Each row of a before or after table is a point. The points were changed in one or more steps. Then noise was added and the rows were shuffled. The steps act on how far a point lies along the listed directions, d1 being the first. Write out the steps. A step turns or swaps two directions, mirrors them in a line or flattens them onto one, adds a multiple of one to another, or multiplies one. Angles are multiples of 10 degrees, from the lower direction toward the higher: turns from -170 to 170, lines from 10 to 170 but not 90. Use the fewest steps. Two steps may share a direction if one is a turn and the other turns, adds or multiplies; they go together, in the order done. Otherwise the lowest direction goes first.

Directions:
(1): [-20  57   5]
(2): [ 31  16 -50]
(3): [-48 -14 -35]
Before, 8 rows:
[[-14 -22   7]
 [  2 -34   0]
 [ -9   8  -5]
 [-21  22 -20]
 [  6  31   2]
 [  1  36   8]
 [-14  26  18]
 [-10  12 -18]]
After:
[[-29  85  24]
 [-30  98  14]
 [ 32 -91  -5]
 [ 15 -43   3]
 [-14  38 -16]
 [ -9  28  -7]
 [-25  77   8]
 [-29  74 -17]]
Steps: multiply d1 by 3; flatten d2 and d3 onto the line at 40 degrees

Directions:
(1): [ 53  -8  43 -14]
(2): [-8 54 30 33]
(3): [  3  41 -13 -55]
(4): [-45 -16  45 -25]
Before, 14 rows:
[[ 10  59  -8  -8]
 [-50  34  -1 -17]
 [ -7  95  20 -17]
 [ 35 -52  51 -49]
 [-32  -3  24   7]
 [ 50 -57  27 -12]
 [  0 -72   4  13]
 [-10  60   1 -34]
 [ 18  28  -4  10]
 [-29 -33 -17  -4]
 [-10 -11  -7 -20]
 [ 94 -58  27 -20]
 [ -4   3  -6  -7]
 [ 22 -16 -23 -20]]
After (14 x 4):
[[ 11 -13   2  20]
 [  6   3  11  -7]
 [ 10  -9  -5  22]
 [-47  13 -22 -12]
 [  9  -1   5  -4]
 [ 40  15  20 -34]
 [-70 -49  15  55]
 [ 41 -15  16  18]
 [ 47 -21  44   5]
 [-14  15   5 -31]
 [  4  25  -6 -24]
 [-59 -30  45  -2]
 [-60 -27   6  20]
 [ 45 -14  41   0]]
Steps: turn d1 and d4 by 40 degrees; turn d1 and d3 by -110 degrees; multiply d2 by 0

Directions:
(1): [ -5  -9 -28 -22  19  76]
(2): [54 27 53  9 -5 30]
(3): [ 19  56 -54  23 -22   0]
(4): [ 18  31  -5 -52  53 -25]
Before (10 x 6):
[[ -8 -21   8 -12 -13 -17]
 [ 29  44  22  40 -18  -9]
 [ 17  28 -15  14  -7 -56]
 [-19   0  11  -2   0 -32]
 [-17  -9  18 -16   8 -42]
 [-10  -6 -18 -14  10  21]
 [ -5 -16   4  -9  11 -14]
 [  3  15 -17   5 -16 -18]
 [-19 -20   6 -16  15 -12]
 [ 19   4  -5 -19  18  19]]
After, 10 rows:
[[ -5 -37  39  -8 -13  -8]
 [ 46  92 -21  21  -4 -21]
 [-35 -58  30 -12  10  -6]
 [ 11  50 -66  35 -25 -65]
 [-13 -15 -18  -6   0  26]
 [-12 -10 -37 -28  22  -3]
 [ 13  37 -38  22 -31 -13]
 [-22 -43  16  -9   9 -11]
 [-46 -52  29 -13   4 -42]
 [-24 -17  23   3  -4 -27]]
Steps: multiply d4 by 2; turn d2 and d4 by 70 degrees; multiply d3 by 2.5

Directions:
(1): [-51 -13   3  16 -27  27 -48 -56]
(2): [  0  -1 -18  55 -39  30  64  -6]
(3): [-36  23  10 -21  62  26  43 -33]
(4): [ -2 -22 -23  61  49 -48  -8 -17]
(5): [  8   0 -90 -36  -4   0   0 -21]
(6): [-18  49 -27  31  20  38 -34  49]
Before:
[[  8  -6  -7  45   8 -18  10   8]
 [-14   3 -10  26  30  -6  11  -4]
 [  5   1 -16  34  32   1  -6  19]
 [ 14   9 -10  27   8  -8   6   9]
 [ -6  16   1 -19   1   6   7   3]
 [-20  -1  13  -6  67 -11 -22  -9]
 [  0  -4  -1  22  17  -2 -15  11]
 [-36   0   2   7  -6  18 -23 -33]
 [-26   1  41  35 -24  33 -17  -7]
 [ -3  -8   5  17  -9   6   6   4]
 [ -5  -9   7  44   2  -4 -15  -6]]
After (11 x 8):
[[ -4 -14 -13  41   9  -8  48 -29]
 [-10 -14 -19  36   1   3   8 -34]
 [ -7 -17  -4  14 -13   7  31 -19]
 [  4  -3 -23  41  25   5  14   7]
 [ -7  -1 -15  14  23   7 -10   0]
 [  5  16 -41 -22  61 -26 -93  49]
 [  6 -11 -27  35   0 -20  17   2]
 [ -2  -9 -12  16 -35  -3 -36  -4]
 [-14 -12 -36  13 -45  34   6 -46]
 [  4   3  -5  28  10  -2  34 -15]
 [  5  14  -1 -16 -10   0  -5  18]]
Steps: turn d3 and d5 by 150 degrees; turn d1 and d3 by -40 degrees; multiply d2 by 2.5; turn d2 and d6 by -30 degrees

Directions:
(1): [-20  -5  67 -23  20  61  -1  38  14]
(2): [  5 -43  41  25 -29 -58  -8  51  -7]
(3): [ 65  -6  20 -30 -65  22  17 -22   7]
(4): [ 11  14   3 -48  31 -31  72  21 -31]
(5): [ -8  -6  29  66   5   8  64 -37  17]
(6): [ 55 -44 -11  26  44  31 -10   4 -49]
Before (8 x 9):
[[ 15  -8 -30  76  -7  -1  71 -71 -22]
 [  4 -44  61  -4  35  35  -5  94 -38]
 [ 22 -22   2   4 -34  14 -66  34  12]
 [ 52 -45  -3  63  15  43 -30   6 -29]
 [ 28  -3  21 -34  44  53  23  10 -10]
 [-23 -14  44  34  30  34 -29  12 -30]
 [-49  24 -45  -3  23 -17 -27  17  -6]
 [ -3 -38  76  29 -36  47 -36  28  37]]
After, 8 rows:
[[  8 -52  88  27 -15  60   0  62  -2]
 [ -6   3  48 -32   9  21  -3  18 -42]
 [  3 -21  63 -54  19  -5  26  79 -17]
 [ 27   2 -82 -43 -26 -14 -71  -7 -41]
 [-40  31 -10  21  -5  -9  30 -16  15]
 [ 24 -13  25   0  15  76  -6  -6   9]
 [ 73 -21  -3 -17   6  10  15  37 -56]
 [ 20 -13  26   6   9 -12  67  37 -15]]
Steps: flatten d3 and d6 onto the line at 60 degrees; turn d4 and d5 by 170 degrees

Directions:
(1): [-10  35  -1  12 -37 -71 -35 -18 -41  48  14]
(2): [ -2  16 -20 -23  -3  37 -45  82  -6  43 -18]
Before:
[[ 13   8  11  -7   3   9  -1  24 -15   7   1]
 [ -8  35  -2 -17 -28 -24 -49  50 -28  50 -17]
 [  4  13  21  28 -12 -34   3 -24  -6  -2  -7]
 [ -9   2   7  44 -15 -61   4 -68  -9 -16  12]
 [ 27 -42  10  24  35  22  40 -41  28 -61  -6]
 [-10   9  14  16  22  -3  25 -48   3 -39   8]
 [-10  32 -17 -19   9  26 -45  57 -11  29   3]
 [ -2   2  14  -2  17  34  -9  31  37 -10   0]]
After, 8 rows:
[[-10  29   8  -9 -29 -40 -29  15 -27  31 -10]
 [ 26 -32  -3  13  32  40  20  -4  28 -41 -15]
 [  6  11  24  33 -11 -43  12 -41  -7 -10  -3]
 [ -1   5   9  -6  13  46 -19  53  36   2  -6]
 [ -8  31 -14 -18   8  25 -41  48 -15  23   6]
 [-11  -5  15  52 -16 -72  20 -97  -8 -29  18]
 [ 15   7  10  -8   5  11  -2  23 -15   9   0]
 [-11  11   9  14  22  -1  17 -39   3 -35   7]]
Steps: add -0.7 times d1 to d2

Directions:
(1): [-43  15 -31 -24 -54  24 -18  17 -72  19 -38 -13]
(2): [-15  42 -12 -15  18  88  26  15  50  15   0 -31]
Before, 10 rows:
[[  3 -18  -9  -5  -8  -4 -11  -1 -27  19  -2 -12]
 [  9  33   2   9  32  69  15  -6  72  15  16 -18]
 [-40  20 -15 -12 -36  23 -14  27 -50  -7 -24   2]
 [ 27  12  21  27  40  27  12  21  61 -10  16 -24]
 [-10 -22  -9   6 -10 -29 -14   6 -30   8   0 -11]
 [ 35 -23  21  12  -6 -47  -6  -9  -9  -1  18  -3]
 [ -2   7 -17 -10 -36 -32 -26  -6 -75   2 -27  17]
 [  6  -7  11  -3   8 -16 -22 -16 -12   7 -16   4]
 [-40  35 -59 -22 -41  95   1  14  -2  33 -33 -48]
 [ 32 -28  15  -8   3 -54 -17 -26  -3 -13   5  27]]
After, 10 rows:
[[ 37  -8  25  -8  33 -10   5 -22  52 -11  19  11]
 [  4  -5  -8  -6  15  25   1   2   8  24   4 -22]
 [ -8 -21 -12   9 -43 -45 -46 -11 -72  10 -22  21]
 [-45  15 -65 -23 -68  51 -20  11 -56  33 -45 -36]
 [ 37  -8  24  11  21  -9  11  -5  34  -6  29  -9]
 [ 14 -25  12  28 -19 -58 -32  15 -48 -18  -6   0]
 [ -3  -5  -5   7  23  19   8   9  29  10  13 -25]
 [ 12   2  12  -3  25   8 -11 -20  19   8  -4  -6]
 [-36  36 -12 -15 -12  64   5  29  -3  -4 -12  -9]
 [ 16  51  -8 -13  24  65  20   0  41   9   3 -14]]
Steps: mirror d1 and d2 in the line at 30 degrees

Directions:
(1): [  1 -18   3  34 -29  42 -39  54 -80  21 -50 -30 -12 -21  -2  13  -2 -36]
(2): [  9  39   0  34 -42 -29  -3 -37  25  95  -4  22 -13 -39 -38  17 -12 -14]
(3): [ 42  20 -17  68  71  16  13  21   6 -19  -3  73   2 -15   6   9  12 -40]
(4): [ 17   9 -17  -2  23  21  54 -19 -30   3 -44 -15  40 -35 -25  49  20  80]
Before (13 x 18):
[[ 22   3   8  43   2  26  32 -14 -11  42 -35  14   5 -37 -26  45  -1   8]
 [ 16  40   8  46 -27  -2   0  -1   8  85 -22  36   4 -44 -34  31 -17 -15]
 [  2  41  -4  51 -16  -6   0  -7   0  69   5  32 -18 -44 -22  19  -9 -56]
 [  6   3   6 -29  36   9  34 -22  -1 -59  11 -12  20  18  31   1  15  27]
 [  6 -13   6  -3  50  13   7  11  -9 -49   0  15  -3  17  33 -15  12  -1]
 [  7   0  -2   4  29   5   7  11  20 -32  17  31   6  12  16 -19   6 -20]
 [  4  10   8 -32  26   0  36 -16  23 -28  19   9  25   4  19  15   5  30]
 [ -4   0  12 -35  13 -14   7  -7  15 -21  18  -6   1  14   1 -16  -1  -9]
 [  2 -24   1 -28  28  -4  37   3   3 -49  23   0  13  19  39  -3   3  -5]
 [ 18  26   7  40 -24  11  -6  16 -15  59 -37  16  -7 -33 -29  16 -15 -27]
 [  0   0   2 -13  30   5  24  -4  14 -29   0  -2  13  10  -7  10   0  21]
 [-28 -36  28 -34 -39  22 -58  52 -42 -29 -12 -60 -26  31  29 -44 -11 -32]
 [ -1   1   5   7  20  -3  11 -10  12 -14  16  -7  -9  13  -4  -1 -10  15]]
After (13 x 18):
[[ -3  25  17   5 -56  -9  -4 -10   7  82 -16  -2   5 -31 -31  24 -22   8]
 [-22  35   7  17 -66 -16  -8 -25  -8  95   3 -11 -18 -40 -29  17 -15 -37]
 [ -5 -21  10  -6  22  24 -13  23 -39 -31 -18 -11  -8  12  27 -12   8  -8]
 [-11  14  21 -19 -60  -5  -2 -12   4  59 -21 -21  -3 -13 -33   3 -23  12]
 [ -2 -26  15  -7 -14  30  24  -9 -24  12 -34 -33  11 -13 -14  31   1  37]
 [  9 -13   0  -1  42  32  12  22 -17 -46 -15  -5  13  12   3  11   6   4]
 [ 13   9   7   4  23  -6   4   9   9 -11   6  22  -5  -6   0  -9   2 -34]
 [  8   0   7  25  22  12   0   6  -8 -15   0  -3 -11   3  -2   6  -5   0]
 [-23   6  20 -54 -27 -42 -15 -26  66  -3  45 -14 -16  34  15 -50 -11   2]
 [ 13 -30  -3   0  30  17  24  29 -25 -41  -1   5   9   8  35   4   6 -27]
 [ 16  -1   2   8  50  35  22  26 -20 -48  -8  19  22  -7  29  23  13  -1]
 [ 21  -7  -1   1  60  37  22  13 -39 -78 -10  -5  16  16  42   7  22   2]
 [  3  -8   0  19  -7  18 -21  29 -20   1  -9   7  -7  -6   4 -10   4 -35]]
Steps: turn d1 and d3 by -100 degrees; add -1 times d4 to d2

Directions:
(1): [  6   5  27  31  17   0 -43  32 -28 -73  23  18   9  18 -47  72   1   6
 -57 -42]
(2): [ 47  14  52   7  14 -28  22  19 -48  39  -1 -56  62  13 -36  26   7 -23
  67  -4]
(3): [  4 -53  -6  24  -8  39  21  13  66 -15 -55  -8   7  74 -12   5  -9  26
  44 -56]
(4): [ 12  41 -19   3 -39  82   2 -62 -41  26  15  27 -30  17 -39  20  55   4
  25 -18]
(5): [-31  55  33  72  15  -3  -8 -39 -11   5 -35  -9  46  10  69 -28  28  23
 -26 -36]
Before:
[[ 44 -47   5 -35   9 -30  28  63   3  28 -17 -39  23   5 -30  32 -24 -21
   42  14]
 [-20  19 -20  30  -8  50   0 -30 -24  20 -11  22   0  16  23  -8  28  12
  -10 -10]
 [  1  13   7  17 -12 -26   2 -16  35   7 -36  -5  23  11  16 -37  -5  20
   40  -6]
 [ -6  21  28   9  20 -28 -14  18 -18 -23  19  15  19 -40  27  -3  -7  -5
  -56  35]
 [  5  50  33  31   5  12  -1 -57 -40  18 -25  -7  39   8   7   2  44 -10
    2 -18]
 [-12  27  15 -24  -2  14 -22   9 -15 -41  50  29 -25 -22 -23  23  -7  -4
  -45  24]
 [  6  32  19  19 -14  10 -25 -38 -45  16  17  23  10 -37  -4  20  29  -3
  -20  -8]
 [ 46  47  20  -5  -6   1  -9 -16 -73  26  26   1  32   6 -31  20  34 -16
    2  -6]
 [ 30 -43  50  21  25 -48  -6  55  20 -29  16 -43  49  52 -38  41 -39 -17
   28 -45]
 [ 47 -95  50 -14  31 -82  37  86  31  -7 -18 -50  45  15 -36  23 -52 -24
   56 -10]]
After:
[[ 14 -23  33 -19  24 -71 -27  44 -10 -34  57 -12  14 -12 -26  43 -39 -34
  -21   8]
 [ 79 -16  13 -36 -11  20  18  19 -31  25  16 -12  26  51 -90  50  13 -16
   66 -17]
 [ 16 -70 -13 -38  -1   9   9  62  47 -48  11  28 -24   8 -35  24 -42   8
  -12  26]
 [  7  -5 -25  -8  -5  32   6  -2 -48  31  16  19 -11  -7 -18   9  16 -13
   11  13]
 [ -4  27  32  44  22 -26  14   9   1  26 -56 -35  57   9  59  -9  13   5
  -13 -20]
 [ -8  51  15   7  -7 -47 -16 -27   2  11  -6   7  14 -27  24 -42  -4  11
    7  28]
 [ 54  -8   9 -52 -10   4  14 -11 -38  22  21 -13   4  -5 -74  41  10 -40
   41  28]
 [  5 -41   3 -33 -16  46   1  31  45 -54  19  23 -32  37 -64  38 -24   7
    8 -14]
 [-17 -15  65  50  47 -91   4  26   5 -19 -17 -19  52 -23  66 -26 -19  -2
  -41 -11]
 [ 42 -43  -4 -28 -31  24   5  12  -1  11  12   2 -13   8 -80  59  -1 -17
   44 -13]]
Steps: turn d3 and d5 by 150 degrees; add -1.5 times d1 to d5; add 0.7 times d4 to d2

Directions:
(1): [ 22 -14  30  44 -10 -20  24   7  -4 -73   0 -41  71  -8 -35  63 -63  17
 -12  30 -29 -12 -28  25]
(2): [  9  28  40  -3 -51  51 -25  10  -1  55 -33   8  32 -69 -16  51  58 -11
  29  27 -32 -47  -6 -13]
Before, 8 rows:
[[ 20  21  61  29 -29  22  16  10  -2  -7 -27 -31  74 -47 -28  80   0  16
   11  31 -51 -41 -27  -3]
 [  4  -4   5  15   2  -8   7  10  -2  -8  -4 -18  20  -8 -14  32 -17  -4
  -10  20 -11 -19  -5  -9]
 [  2  37  40   2 -44  32 -36   2  -1  56 -38  -5  36 -73 -22  47  55  -4
   32  37 -17 -40   2 -19]
 [-11 -12 -34  -5  -1  -6  -2  -3   1 -17  23   1 -32  38  -7 -16 -10   8
   -8 -12   2  20   5  -6]
 [-17 -11 -25 -20  16 -10   2  -4  10  15   5  10 -33  27   9 -55  18  -6
   -6 -10  13  18   3 -16]
 [  7  30   5  16 -14  20 -11   0  -5  13  -3  -6  15 -22  -7   9  10  -8
   -5   8   2  -3   0   3]
 [  6  -4   1   9  13   5   7 -12  -4 -26  12 -18  -2  16  -8  12 -13  -6
   -9  -9   2  -2 -15  -5]
 [ -5  39   9  -9 -51  68 -36   6   7  95 -15  14 -10 -53  18   0  78   1
   28  22  -6 -48   2 -29]]
After:
[[  4  -8  -3   3  18   7   3 -12  -2 -23  17 -15 -13  25  -2  -1 -10  -3
  -14 -14   3   2 -15  -4]
 [  2 -13  -3  14  12 -16  14   7  -3 -12   3 -14  15  -2 -10  24 -25  -4
  -17  15  -3 -13  -3  -7]
 [ 14  25  50  23 -40  14 -26   2  -5  15 -33 -23  66 -67 -39  66  19   8
   24  46 -27 -37  -9  -8]
 [ 11  29   5  21  -9  21  -4   1  -5   4  -8  -9  19 -19 -11  17  -2  -6
   -7  13   0  -2  -6  12]
 [-13 -10 -35  -8  -6   0  -9 -11   5  -1  20   3 -40  31  -5 -15   5   4
   -9 -16   3  15  10 -15]
 [ 23   1  52  39 -15  -1  33   8  -5 -56 -13 -47  78 -15 -30  73 -39  25
   -3  28 -44 -24 -36  11]
 [-15  -9 -14 -25   2   3  -6  -3  10  32 -11  13 -35  11   9 -47  39 -11
    2  -6  11   8   3 -20]
 [  9  36  26  13 -60  66 -27  10   5  68 -19  -1  28 -71  -2  39  58   5
   25  43 -28 -64 -12 -20]]
Steps: turn d1 and d2 by -30 degrees

Directions:
(1): [-31  38  36 -15   1  61  49   3  73 -14  55  37  23  42  28 -37  15  15
  11  18  46  23 -39 -28  -2 -36 -50   9 -20  63 -21  26]
(2): [-49   9 -20  21 -73  72  26  -8  -6  56  24 -30 -52 -17  33  13  38  44
  -4  26 -16 -38  34 -46   2  66 -12 -16 -11 -29  36  12]
Before (12 x 32):
[[  0  -2  10  -3  13  -9  -4  -1  -2  -9  -6   5  16  -1  -2   7  -5 -17
    0  -7   4   7   2   9   1 -11  -3   5   7  -4 -12  -1]
 [-12   3 -11   4 -16  19   9  -4  -9  12   5  -2 -11  -4   2   0  11   8
   -1   6 -10  -2  10 -12  -3  14   8  -6  -8 -12   6   3]
 [ 27 -11  -2   4  19 -38 -23  -3 -27  -5 -18  -6   2 -15 -16  13 -11 -16
    0 -17  -9   1  18  16   0  -8  19   4  14 -19  -5 -12]
 [-14  10   2   4 -12  23   9   1   7  10  15   1  -1  -3  17  -3   4   6
   -2   7  -4   4   1 -13  -5   7 -10  -4  -6  -1   1   9]
 [ -1  15   3   1  -5  21  14   0   6   7   4   0  -8   1  10  -1   3  10
    3   7   0  -1  10 -11  -1   5  -1  -1  -7   1   4  10]
 [ 19 -14   0   2  13 -46 -18   2 -17 -12 -13 -15  12  -5 -10   5 -13 -23
    0 -13  -7   8  -3  22   2  -8  18  -1   4 -10  -4 -17]
 [-10   7   3   4  -7  25  14   1  15  13  13   0 -10   6  11   1  10   9
    2  13  12  -1  -2 -19  -1  12 -16  -5  -5  11   4  12]
 [-17   3  -8  10 -17  30  10 -14   0  14   5  -9 -19  -5  10  -9  11  12
   -5  10  -2 -13  17  -8   6  20   3  -2   3 -16  12  -1]
 [ -2  10   8  -9   8  14  12   5  22  -5  14  10   6  17  10 -14   2  -5
   -2   6  14   0 -15  -8  -2 -15 -17  -4  -5  19  -3   0]
 [-10   5 -10   8 -31  29  10   6 -12  29   4 -12 -24  -6   8   5  20  17
   -8  10 -11 -17  20 -21  -3  38   2  -7  -4 -14  15   6]
 [-21   5   6   9 -17  25   3  -9   4  13  17  -9 -16  -7   9   1  19  13
    0   8  -4 -14  12 -19   5  23  -7  -8  -5  -1  10   1]
 [-15  17  -1   2  -1  11   2  -1  14  -4   9   9  10  15   8 -16   4   6
   -3   0   1   8 -11 -10  -6  -5  -3  -1   0   9  -3   8]]
After (12 x 32):
[[ 16  -5  16 -11  36 -32 -12   1   0 -27 -14  15  33   5 -12   3 -17 -33
    1 -16   9  19 -10  24  -1 -33   1  10  10   6 -24  -4]
 [-35   7 -19  14 -48  53  21  -8 -10  37  16 -15 -35 -11  17   6  28  29
   -2  18 -17 -20  26 -33  -1  43   2 -13 -13 -24  22   9]
 [-53  14 -28  26 -94  93  34   0 -15  77  26 -35 -69 -18  38  16  53  56
  -12  33 -23 -50  49 -62  -1  94  -9 -20 -14 -38  46  18]
 [-29  12  -7  12 -38  46  16  -2   1  31  21 -12 -20 -10  28   5  17  21
   -4  15 -11 -10  15 -28  -4  30 -13 -10 -10 -15  14  12]
 [-51  10  -7  23 -62  69  18 -14  -3  50  32 -29 -49 -17  29  10  42  40
   -3  25 -14 -38  35 -47   7  65 -13 -18 -12 -19  33   7]
 [  5   6   8 -12  16   3   5   7  16 -10   8  10   9  14   4 -12  -3 -10
   -2   3  12   2 -16  -1  -1 -20 -13  -3  -2  16  -4  -3]
 [ 45 -11  11  -8  51 -64 -29   1 -17 -32 -23  11  28  -3 -27   4 -25 -33
    3 -26   4  19  -2  35  -1 -42  19  10  15   1 -24 -15]
 [-14  15  -3   4  -3   9   0  -2  10  -1   6   6   7  13   6 -13   4   6
   -4   0  -2   5  -8  -9  -6  -1   0  -2   1   5  -2   8]
 [ 44 -16  15 -10  55 -82 -29   7  -7 -43 -22   5  43   8 -26  -5 -33 -46
    3 -26   7  31 -26  47   0 -48  21   8   9  10 -27 -22]
 [-15  17  -4   7 -27  40  20  -2   3  25   9 -10 -24  -5  19   5  13  22
    0  15  -5 -12  21 -24  -1  27  -3  -6 -11  -9  16  13]
 [-29   7  -6  14 -36  49  21  -2   8  35  19 -14 -33  -4  22   8  24  24
    1  21   3 -17  15 -35   0  41 -18 -12  -9  -5  20  16]
 [-48   9 -21  22 -62  76  26 -18  -4  49  19 -26 -50 -16  31  -1  35  40
   -8  26 -10 -37  38 -37   8  61  -4 -12  -5 -33  36   7]]
Steps: multiply d1 by 0.7; multiply d2 by 3
